Each point is reached from the start by the listed moves, each made once or not at all, plus a little noise. Say if it took an odd or an even number of moves. Then give how often each move was made.

Moves:
(1): [30 -5 72 16]
(2): [ -2  24  23 -38]
Start: [ 2 -2 -3 19]
Points:
[31 14 95  2] => even (1, 1)

Moves:
(1): [ 35  10 -10  15 -39  19  -1  12]
(2): [  6  29 -13 -16 -24 -38  23  -9]
(3): [-4 31 21 28 15 -7  8 -6]
(4): [-12  11 -31  45  -8  15 -17  -1]
(5): [ 25  -9 -19   8  12   0   4  13]
(6): [ 10  13 -10  -8  21  22  -9 -26]
Start: [-12  11  12   6 -24   0 -10   8]
Points:
[ -9  53  22  28  15  15 -12 -23] => even (0, 0, 1, 0, 0, 1)
[ 49  75  -9  39 -60 -24  27  15] => even (1, 1, 1, 0, 1, 0)
[ 19  54 -62  32 -20  -3 -10 -12] => even (0, 1, 0, 1, 1, 1)
[ 39  64 -39  95 -24  50 -21   0] => odd (1, 0, 1, 1, 1, 1)

Moves:
(1): [ 50   5  -5  -3  -6  -3  -1  18 -19  -9  -7]
(2): [  7  35 -11  -3  15  -8   2 -27   8  -1  23]
(3): [ -2 -13  30   5  15  24  29  -6  11   2   5]
(4): [ 17   4   8  24 -29 -27   0   9   5   6  -1]
(5): [  6  21 -12  23  38  -2 -19   7  -6 -15 -17]
(6): [ -4  14   6   9   9  19  21 -13 -43  23  -3]
(7): [ -6  19 -12  -7 -14   7  28 -10   1 -21 -12]
(8): [ 28   7 -14   9 -35  21 -19  29  -1 -22  14]
(9): [ 27 -16 -26  22 -10  -2   7  -8  16  26 -12]
Start: [-25   3   2  11   5 -10   3   8 -15 -13  27]
Points:
[ -2  48   8  50  21  58  43  10 -58 -41  13] => odd (0, 0, 1, 0, 1, 1, 1, 1, 0)
[ -3  78 -27  21 -14  30  33 -14 -52 -30  50] => even (0, 1, 0, 0, 0, 1, 1, 1, 0)
[ 71  31 -27  89  12 -29  12  21 -62  23 -17] => odd (1, 0, 0, 1, 1, 1, 0, 0, 1)
[ 12  59 -14  23  -3  27   7   1 -54 -14  60] => odd (0, 1, 0, 0, 0, 1, 0, 1, 0)
[ 47  36 -35  95 -15   0  -8  24 -42   5  13] => odd (0, 0, 0, 1, 1, 1, 0, 1, 1)

Moves:
(1): [  4  -3 -18   1   4  12   8   7 -33  17  -7 -17  -7]
(2): [ -4  17   6  -4 -15 -16  17   8 -17 -18   3  26  14]
(3): [ -7   4   0   5 -10   8 -23 -10  -1   9  -2 -13 -15]
(4): [-1 -3 -1 10 -7 15  6  9  3  9 10  7 -2]
(5): [  5  -8  -4  16  10   7   4 -19  -7   0   0  -4  -5]
(6): [  1   3 -14  -2   8  13  15  -3  -6 -30  -2   9 -26]
(7): [ -7 -29  26   3 -26  -1   8   0  14   4 -22 -17  29]
(8): [-12  15  11  11   7   0  11  14   3   1 -23   3   5]
(9): [ 22  15  -1  11 -16  -6  23   3  14   1 -18  -1   3]
(10): [ 30   9  10  -9   1  17   0   3  -7 -15  -7  12  23]
(11): [  1   0  20   1  -3   1   8  -2  -4   0  11 -15  -7]
(12): [11 -5 11  0 -5 -1  0 15 -2 -9 -7 19 -9]
Start: [  9  -6  16   5  16 -19  -6 -17  11  -7   3  -5  20]
Points:
[ 11 -51  42  37  -5  14  29 -24 -16  24  -4 -50  30] => odd (1, 0, 0, 1, 1, 0, 1, 0, 0, 0, 1, 0)
[ 70   9  21  21  11   0  22 -30   9 -17 -22   1  42] => odd (0, 0, 0, 0, 1, 0, 0, 0, 1, 1, 0, 0)
[ 18  26   4  24 -27  -4  32 -11   4 -35  -6  23  -4] => odd (0, 1, 1, 1, 0, 1, 0, 0, 1, 0, 0, 0)
[  8   6  18  43 -23  -3  59 -18 -21 -26 -67 -17  19] => even (1, 1, 1, 0, 1, 1, 1, 1, 1, 0, 0, 0)
[ 78  23  22  20  -4   8  69  -5 -52 -61 -23  25   8] => even (1, 1, 0, 0, 1, 1, 0, 0, 1, 1, 1, 1)
[ 20   3  68  34 -47 -13  78  38 -10  -2 -50  -1  48] => even (1, 1, 0, 1, 0, 0, 1, 1, 1, 0, 1, 1)
[ 31  -8  95  34 -19   3  45   8  -8 -40 -33  23  69] => even (0, 1, 0, 1, 1, 0, 1, 1, 0, 1, 1, 1)

Moves:
(1): [ 10   2   9   4   5  -5   4   3   2   5  -4  -7  10  -2   6  -9   7  11
 -10 -11 -14  -5  12]
(2): [  6   0  30   9   8 -11  11  -3   8   8  -4  -8   1  -5 -12  11 -26  -3
  -6  -2 -12   0  -5]
(3): [14  1 -2 -4  0 -1  0  4 -8  7 -4  4  4 -2  7  4 13  3 -1  5 -4 10  6]
(4): [  3 -11  -1  -4   0  -1  -8   1  -7   1  -2   0   5   1   5   4  -6   1
   0   4  25   8 -29]
(5): [ -9  -5   5   1  14   3   3  19  -4   2   9  -5 -14  -4  -2   9  10  15
   4   7  -2  -5   7]
(6): [-10   2  -2   6  15  -5   1   2   4   9   5  10   2  -9  16  -1  -5 -10
  -6 -11   4  -2   9]
(7): [-5  5 -6 -1  6  2  3 -7 -1  2 -5 -2 -1 -7  7  7 -2  1  3  7 18  2 -4]
(8): [ 3  9 -7 -2 17  2 24 14 -6 -6 -3 -4 -3 10  8  8  6  0  6 -1  8 -3 -3]
(9): [ -8  -8  10   5  -1   6  22 -11   7   3 -13  15   5  14   2  -8   5  -9
  -3  -5   3  -2  -4]
(10): [ -9   3  -8   3   9  -6   5  -6   4  28 -11  -4 -19   3  18  10   1   2
 -13  -5   1  -7  -8]
(11): [ 6  0 -4  2  1  7 10 -3  1  0  8 -1  7 -8  5  2 -8 -2 -8  0 -2 -7 -3]
(12): [-20   4  -2  -8  -2  11 -24   1  13   4 -10  16 -25   6  23   0 -14  13
 -11   1  -9  12  -1]
(13): [-21 -13  10 -11 -17  15  -7  -3 -10   6  -9   3   5   7   6   5 -18  18
   8   2 -15 -21  -1]
(14): [  1 -13  -4  10   2   0  -2   1   6 -19   8  -3  -1  13  10  11   4   3
   4   0  -8  10   2]
(15): [  7   0  20  11 -15  10  20   6 -13  -8 -11   4 -10 -18  18 -23   2   2
   2 -16 -21   0 -11]
(16): [  7  14   4 -16  -3  21 -15   5  -2  11  11  -2  -3  -1  -2 -18   0  -3
  -5 -13   6  12  20]
(17): [ 11  -9   9   4   9  -2  -3  -9  -6  -4  -5  13 -20  16  -4   2   5   0
  -4  -7  -8 -20   5]
(18): [  1  18  -6  -1   8   7 -12  10   8  -2 -13  12   1  -3   9  15  17 -13
   3  -4  -2  -4  -7]
(19): [-5  2 11  4 -5 -5  3 -5  7  9  4  8 -4  4 10  6 -2  4 11  9  6 -3  1]
(20): [  2 -15   5 -14   6  -9   6  -3  15   4  -1 -14   4  -8  12 -19  -5  -8
  -6  -8   5  13  -1]
Start: [  6  -1  -2  -2  -1  -1  10  -7   3   2  -9   3  -6   1  -2   5 -18   2
  10  -8  16  19  -7]
Points:
[  7 -25  11 -19  57  15  60   3  -2  50 -61  14 -23  17  80  34  10  18
 -11 -24  27 -24 -36] => odd (1, 0, 1, 1, 1, 0, 1, 1, 1, 1, 1, 0, 1, 0, 0, 0, 1, 1, 0, 1)
[ -2  -1  40  -6 -13  38  21  -7 -16  35 -12  16   3 -33  70 -23 -48  24
   2 -36  24   2 -12] => odd (1, 0, 0, 1, 0, 1, 1, 0, 0, 0, 1, 0, 1, 0, 1, 1, 0, 0, 1, 0)
[ -2  -8  17 -34  27  40 -10  -1  24  12 -28  24 -33  27  95  19 -31  26
   0 -31  26  12 -15] => odd (1, 0, 0, 1, 0, 0, 1, 1, 0, 0, 1, 1, 1, 1, 0, 1, 1, 1, 1, 1)

Moves:
(1): [-9  4 -5 10  9  0 -5  6 16 -7  6 10 -4  2  8 -3  6 14  8  3  0 -1  2 -1]
(2): [ 11 -17  -5   4   2  -9  21 -22   6  -5  12   4  -5  -5   0  -9   3  11
   1  10 -12 -20 -12  -5]
(3): [ 10  -9 -10   4  13  13 -11   1 -14  -9  -4  -3  -3  -8  -4   0  -7   1
  -4   1  -3 -10  15   0]
(4): [-24 -13  10  -8  12  -9 -16  14 -17   2  -1  -4  -2   3  17   0 -14   2
 -19   2  12   0   6 -15]
(5): [  5 -10  -7 -11  13  16   4  -1  -5 -21   6  -4  17   3  -5   1   6  23
   7   5  -2   3  15   8]
(6): [ -9  -7  17   5 -10   1  13  -4  33  -5   4 -21  -1   3   6  -3   9 -29
 -11  -7  -6  -3 -24  16]
(7): [ -4   9  16   4   6 -15  -4  19   2   3  -7   8   7  -2  -5  -8   9  -5
  19   5   4  19  -2  -7]
(8): [ 18  -8 -10   8 -15  12   6   4   5  -3  -4  13  39  13 -19 -13 -35  -4
  22  10   6  15  14  -3]
(9): [  3  -7   2   7   2  14 -12   6  -2  -4 -14   5   4   2  17  -1   6   4
   8  -4   9  -2  -1   8]
(10): [-15  24   4   2  10  -2  -5   4  -3   2  -6  12   3  -8 -16   9  23   7
   9   6   1 -18  -4  -4]
(11): [-44 -18  15 -13  40  -5  -5  -4   6  -6   3   1 -13   6   8 -13   1  23
 -24 -10 -13  32   0   9]
(12): [  4  -2 -20   0  13   2  -1  12  11 -11  -7   7  -1  -9   4  -1  36   4
  -5  -6   3 -10  -8   9]
(13): [ 20 -11  -6  14 -10 -23  21   0  19  11 -26 -24  -5  -3  -3  -6  -3   0
  10   7   0  13  -4 -22]
(14): [  7  -6 -15  14   9   4  14 -23   1  -8   4  -7  -2 -16  14 -12   1  -5
  -3   5   2   9   1   5]
(15): [ -9   4   0  -8  -1   3   0   3   1  -7  -5  -4  -1  -1   7   3  -4 -14
  11   9   1   4 -10   1]
(16): [  3   2   0  -5 -11  10  -3   2   1  -4 -12   5  -6  -4  11 -12  -8  -4
   2 -20  -1  14   5 -14]
(17): [-11  11   0 -12  -3  17 -12 -13  -4 -11  -3  -9 -13  -4  -3  -9  25 -11
  -6  -1   3  22  -1   9]
(18): [  9  19   5  -4 -17   6   8  -1   5   3  -2   4  -6 -10 -22   6   8 -14
  21  13  20 -12  -6  13]
(19): [ -4  17  -8   1  11 -13   4   1   0  -9   4   5  -8   5  12  -7  12   3
   4  -3   6 -17 -22   3]
(20): [-20  -4   8  -3  -2  29  13  15 -22 -14   0 -19   3   3   0  14   9 -11
   0  16  -3   6 -16  16]
(21): [-19  -9   7   7  -2 -14  11  11   0   0   7 -11   5  11  -3  15   3  -6
  13   3   3 -10 -22   3]
(22): [  0   6  10  -5   4   3   0   8   5  17  -2   8  -3  12 -10   8   4  -7
  -1  -4   0   2   4 -10]
(23): [ 24  11   1   8  -2   3  26 -39  29 -10  17  18 -18   0  -6   9  15   7
 -14  -5   6  -1 -26  -9]
(24): [  0  10  -4  -9  13 -11 -13  13  13  10   4   4  10  -5  -5 -13   6  31
  16  -8   2   2  -6 -12]
Start: [-35  -6   9  26  -3   1   0   3  -2  -3  12  10  -5   0   4   2   5 -23
  11  13   8  -6   3  -9]
Points:
[-51   7  15  42   7 -15  58 -49  21 -27  37  21 -31 -25  -3  23  41 -36
  32  56  41 -55 -71 -19] => even (0, 1, 0, 1, 0, 0, 0, 0, 0, 1, 0, 0, 0, 1, 1, 0, 0, 1, 0, 0, 1, 0, 1, 0)
[-61 -30  23  70  34  18  70  -8  88 -60 -20  20 -11 -23  20 -44  72 -21
  34  36  37  33 -71 -12] => even (1, 1, 0, 1, 0, 1, 1, 1, 1, 1, 1, 1, 1, 1, 0, 1, 0, 1, 0, 1, 0, 0, 1, 0)
[-56 -28  14  37  46  -4  53 -19  95 -37  25  41 -14   8  31 -46  54  -5
  22 -14  47  -8 -94 -11] => odd (0, 1, 0, 1, 0, 1, 0, 1, 1, 0, 1, 1, 0, 1, 0, 1, 0, 1, 1, 0, 1, 1, 1, 1)
[-53  -7  37   9  53  12  38  11  28 -49  40   3  -9   8  12  -5  54 -13
  19  32  14 -21 -75 -21] => even (0, 1, 1, 1, 1, 1, 1, 0, 0, 0, 0, 0, 0, 0, 1, 0, 0, 0, 1, 1, 0, 1, 1, 1)
[-33 -39  -1  36  46  52  71 -22  37 -56 -19  28  -1 -11  -4 -21  58  15
  25  36  37  25 -30 -21] => odd (0, 1, 0, 1, 1, 0, 0, 1, 1, 1, 1, 1, 1, 1, 0, 1, 0, 1, 0, 1, 0, 1, 1, 0)
[-48 -13  12  30  25  -5   0  25  10 -38   1  25 -25  -7  27   7  35 -39
  14   0  34  -1 -37 -40] => even (0, 0, 1, 1, 0, 0, 1, 0, 0, 0, 0, 1, 0, 0, 1, 1, 0, 0, 0, 0, 1, 0, 1, 0)
